Rows are points. Each copy is the shape, with its points in the same order, stretched, turned, moved and blurred by noise. Say if it was mirrored as well.
In the rows, zero is written as 128.

Shape, 7 rows:
[[129  64 124]
 [ 77 105  47]
 [ 45 130 133]
 [190 154 146]
 [141  81 151]
 [150 153 130]
 [193 119 139]]
Copy 1, 7 rows:
[[159 115 155]
 [188 213 167]
 [155 198 226]
 [ 56  90 105]
 [126  92 152]
 [ 84 130 120]
 [ 78  78  90]]
Copy 1 is: mirrored
Copy 2:
[[ 86  71  77]
 [ 57 174  84]
 [ 42 136 150]
 [179  94 155]
 [106  54  99]
 [147 123 158]
 [163  84 118]]
Copy 2 is: only turned

Shape, 10 rows:
[[194 148 186 153]
 [146 123 148 191]
 [116 137 125 146]
 [ 40 125 137  85]
 [ 78 150  58  86]
 [132  76 139 134]
 [194 145 126 119]
 [104 107 142 180]
 [ 42 167 101 100]
 [115 108 141 147]]
Copy 1 (10 x 4):
[[125  57  78 100]
 [ 82 129 121 100]
 [108 156 108 114]
 [ 94 168 104 184]
 [138 216 133 136]
 [105  98 128 143]
 [164  87 117 104]
 [ 68 139 129 119]
 [108 212  99 141]
 [ 87 131 118 139]]
Copy 1 is: only turned
Copy 2 (10 x 4):
[[ 70  74  35 178]
 [116 108  91 204]
 [136 136 102 121]
 [126 223  78  41]
 [165 158 165  14]
 [102 172 134 153]
 [ 96  82 116 118]
 [136 152 103 182]
 [165 186  88  26]
 [119 152 102 150]]
Copy 2 is: mirrored
Copy 3:
[[157 117 249  93]
 [ 84 146 203 109]
 [108 139 134 130]
 [ 76  78  54 183]
 [135 161  12 142]
 [ 71  93 141  69]
 [185 140 169  59]
 [ 49 132 158 130]
 [111 142  43 207]
 [ 80 116 143 113]]
Copy 3 is: mirrored
Copy 4, 10 rows:
[[166 197 170 178]
 [184 179 122 167]
 [158 144 135 119]
 [ 93  61 156 112]
 [102 105 134  43]
 [122 137  99 166]
 [123 200 145 117]
 [173 136 109 166]
 [128  95 168  61]
 [144 126 115 155]]
Copy 4 is: mirrored

Shape (9 x 6):
[[172 132 180 164 165 180]
 [125 188 133 159 176 122]
 [137 110  70 100 135 106]
 [ 49 181 170 146  99  96]
 [124  85  46 115 165 166]
 [ 92 138 142 137 133 200]
 [128 107 128 116  56 142]
 [102  78 112  63 102 154]
 [108  95  93 139 152 113]]
Copy 1 (9 x 6):
[[ 36 129  95  18  99 128]
 [ 93 124  90 119  76 134]
 [199  94 129 142 129 125]
 [ 98 129 115 220 125 166]
 [163  77  79  87 133 146]
 [ 57  83  66  90 134 138]
 [116  84 177 137 156 161]
 [161  95 142 134 204 115]
 [155 130 105 117 127 163]]
Copy 1 is: only turned
Copy 2, 9 rows:
[[113 180  64 147  70 186]
 [155 142 103 144 170 168]
 [108  61 151  84 141 138]
 [170 144 185 144 239  74]
 [ 70  71 102   7  87 162]
 [101 166 123  57 111 142]
 [122 118 196  96 119  92]
 [ 60  94 178  48 115 110]
 [106  72 104  80 140 121]]
Copy 2 is: only turned
